Each wall is flat, endless, passes through zero and stands at right angles to its row. A trip goes straight from one point to another. List the walls that it crosses, first one first.

Walls:
(1): 32  -20
(2): -32  -17
(3): 25  -2
(4): -49  -36
(5): -51  3
Trips:
-4  -1 to -21  -4 -> none
18  35 to 18  31 -> none
24  -22 to 35  1 -> none
22  23 to 19  -21 -> none

Walls:
(1): -21  8  -47  11
(2): 4  14  -47  13
(3): 24  5  -19  20
(4): 7  -8  -2  -1
(5): -30  -9  8  -8
Trips:
-3  62  45  17 to 13  47  11  -20 -> none
-4  48  -6  3 to -9  -29  -10  -30 -> 3, 5, 4, 2
-26  -20  -30  24 to 8  1  -34  28 -> 5
-1  25  18  -36 to -6  4  50  -10 -> none
-29  -10  -18  -12 to -56  -39  -3  -14 -> 2
-18  -50  -8  18 to -8  28  14  34 -> 3, 4, 2, 5
-18  -9  -27  29 to -39  -36  32  8 -> 3, 2, 1

Walls:
(1): 27  33  13  -2  25  -24  3  34  -21
(2): 10  23  37  -30  -21  8  -1  17  -47
(3): 22  5  8  -8  -31  41  -39  3  31
(4): 39  0  8  -15  -14  25  10  7  10
(5): -24  26  -38  -3  71  2  -9  27  -39
Trips:
-6  -12  33  -19  -10  1  -15  -7  3 to 18  0  -25  -25  -8  40  -41  -2  24 -> 2
-4  7  -21  -41  -2  3  1  24  -15 to -35  16  1  29  -14  40  -12  21  -21 -> 3, 4, 1
-40  -33  16  -31  13  -21  30  -23  36 to -52  31  11  -43  19  -5  18  31  12 -> 5, 2, 1
-11  3  -13  59  -5  21  -9  31  -53 to -12  36  10  30  -7  11  37  -68  -32 -> 1, 5
7  57  20  -25  -8  36  4  7  21 to 13  33  -41  -10  -11  80  -5  -22  16 -> 1, 5, 2
3  -19  17  38  -48  -49  -65  -33  -28 to 0  7  7  -4  -25  -35  31  19  -40 -> 3, 1
22  3  -1  41  6  -18  6  -59  14 to 17  -12  -27  -2  -25  -28  -29  -14  14 -> 3

Walls:
(1): -46  -12  29  -8  29  -31  -24  -13  -31  -1  16  -15
(2): -31  -14  -30  6  -21  -33  62  -28  24  19  -10  -9
(3): -41  -14  3  -25  7  -10  -22  16  -11  13  -12  -6
(4): -15  -4  1  -11  0  -4  4  -2  -30  18  10  3
(5): 27  -20  -14  11  -8  -2  -10  -12  -41  -23  37  -2
(6): -11  26  23  -8  11  -4  -13  37  -24  -5  9  -52
(7): 3  -28  19  44  11  -23  6  13  4  -7  -33  -98
Trips:
45  -1  -9  -27  -1  -21  23  21  19  -15  6  22 to 2  0  -14  25  -20  2  -13  -9  -6  27  22  14 -> 4
26  -22  5  -7  -60  -18  -32  21  -50  45  21  3 to 14  2  0  -33  5  6  7  2  10  -43  -25  28 -> 1, 6, 4, 3, 5
-6  34  24  -3  22  36  13  13  0  -87  12  -30 to 76  10  -11  43  -4  -52  -31  -53  20  49  9  20 -> 1, 6, 7, 2
-26  12  28  -39  -40  63  7  -13  -15  -9  -14  -4 to -14  28  4  -60  -50  24  -35  -5  13  -24  -14  -19 -> 4
15  -30  -23  4  24  -3  -7  9  -30  34  -24  -12 to -33  -31  27  44  -6  -31  35  17  -11  3  -46  21 -> 2, 6, 5
7  8  -13  13  26  -19  -39  -6  -14  -25  15  -37 to 13  24  13  -32  16  -4  -54  -14  -35  -27  -30  3 -> 4, 7
5  65  8  -4  -47  38  -40  -36  8  0  1  32 to 8  -19  -37  31  -17  -60  8  -38  27  12  -37  -35 -> 2, 7

Walls:
(1): -26  23  -7  14  3  97  52  5  19  9  2  -6  -8  -4  -26  28  -8  24  12  -13
(2): -21  -21  29  17  -13  2  21  -2  38  -13  28  30  34  8  -32  -6  27  6  3  37
(3): -61  6  25  28  28  40  36  26  8  17  2  -53  9  47  36  -46  36  -6  24  44
(4): -21  -56  5  1  21  30  11  -27  14  16  39  13  -7  -7  -17  1  11  26  20  -10
(5): 23  -7  12  -27  3  -41  -31  -4  4  23  -11  49  -12  -16  -18  37  3  40  -11  -22
(6): -27  21  -22  62  31  29  -4  15  -4  21  -9  18  20  0  24  -19  -7  -2  -28  41
(7): -3  2  1  42  -6  13  -13  -17  23  9  25  21  61  7  -15  59  -2  11  11  20
(8): -9  7  -21  -3  10  -23  -43  43  -35  39  -27  -23  -42  0  -49  -29  -25  14  -45  -26
(9): -79  -13  4  -31  -7  8  -32  20  13  -25  -12  11  -16  -9  43  26  -17  -19  23  30
Trips:
-52  -39  -10  -20  -16  -11  -49  10  23  10  -1  -35  11  -3  -23  -26  32  -36  -13  -8 to -7  38  -9  3  -1  5  -19  12  -40  18  -42  3  14  14  19  -18  -3  -17  -10  -35 -> 4, 2, 6, 9
3  -40  1  -8  -3  -34  21  -1  -16  13  17  -37  -16  -11  39  25  -1  63  -33  -34 to 12  38  -9  27  -15  1  -12  15  -8  -8  41  -37  10  -32  1  29  42  8  45  7 -> 7, 8, 1, 3, 5, 4, 2
4  -16  3  46  -33  25  22  7  -23  7  -13  -19  30  50  -13  -18  12  13  -29  -30 to 2  -30  4  9  25  18  -8  39  25  34  -5  28  23  15  23  8  31  18  -34  43 -> 4, 8, 5, 9
-12  -1  -3  30  13  22  -60  -3  -50  -6  2  -68  -43  -18  17  -30  34  -50  -70  -22 to 48  -42  -1  -9  6  43  -24  -13  46  16  0  -14  -6  25  11  7  -34  -8  -3  -14 -> 4, 3, 6, 1, 7, 8, 5
9  1  -17  3  4  3  2  -17  -4  5  -35  20  30  -16  -12  51  -13  9  7  -11 to 30  30  7  -46  0  -62  -27  -6  5  -13  45  4  -40  35  79  39  -41  22  2  -9 -> 9, 1, 7

Walls:
(1): -2  -6  18  9  13  6  20  -29  -3  -18  -24  27  57  -25  -15  22  8  -10  23  -51  -13  -17  63  23  -14  29  -23  4  -45  10  18  13  10  79  23  15  25  -5  -19  -23  19  10  -43  -3  -19  -7  4  -5
(2): 32  6  28  -4  -3  33  -9  24  -52  7  0  -7  5  -13  -47  30  -5  -1  -29  -20  51  -8  19  48  -43  30  -43  11  1  -13  4  22  29  -14  -32  7  -25  18  -23  -10  20  -58  30  -18  -19  28  85  36
(3): 28  -8  88  -8  31  -52  35  2  62  21  -14  36  -5  -24  0  14  19  0  27  -19  -24  -26  22  10  6  9  48  40  -3  5  -18  -34  3  -9  31  -2  -1  16  19  -25  18  -7  -23  31  10  -11  12  15
(4): 26  17  39  -16  -30  17  35  23  4  -44  -46  -9  30  -13  43  -21  -10  62  5  -38  19  14  -1  30  11  -25  22  49  -16  -21  -42  17  75  19  19  -4  20  -16  8  35  -31  -13  -5  -30  7  -5  3  -16
(5): -29  -30  11  -6  -7  -36  45  -21  -17  -10  -36  43  -46  14  -4  44  26  -4  31  28  -11  -6  10  9  -23  29  31  -20  -5  23  -18  -25  -23  -23  -12  -7  4  -16  27  -5  -7  36  -10  6  16  -6  -21  30
(6): 5  -5  27  3  -3  16  28  33  -20  -47  18  26  -10  -20  -20  -25  -13  -29  16  -24  -1  -49  -22  32  -10  58  -4  -20  33  -22  -60  33  39  46  -10  13  4  -23  5  -41  10  -7  -30  29  -12  27  -20  2
Trips:
13  9  12  24  0  4  9  -39  3  -11  -26  -2  -54  -24  -48  16  3  -21  -19  -36  9  43  40  13  -33  -25  -2  -18  16  73  -21  -6  -4  -5  20  -61  7  32  -6  17  -6  5  24  31  -1  3  -56  22 to 72  19  -11  1  4  18  -54  -42  -25  28  -19  -9  20  21  -46  -6  -1  3  27  56  -9  -34  -29  -24  -51  -15  -29  -15  -13  -5  -8  -14  -10  -47  10  -17  0  5  -57  4  -7  25  -17  2  12  42  -62  10 -> 1, 3, 5
29  24  23  17  -22  39  -24  17  -6  45  -22  -64  32  61  -31  4  -5  44  14  -23  54  0  55  -2  -1  -6  -14  -38  -23  29  3  18  -5  -30  29  -13  37  18  11  10  10  -7  -18  61  -6  -12  11  -36 to -29  40  -2  21  -8  30  21  -19  47  48  14  -21  -18  -45  -14  -14  37  -28  -23  30  14  -38  73  -26  -1  1  27  -1  10  -52  -38  -14  -33  16  -5  2  -78  -43  25  17  -6  -8  -7  23  20  30  -8  1 -> 4, 3, 1, 2, 6, 5
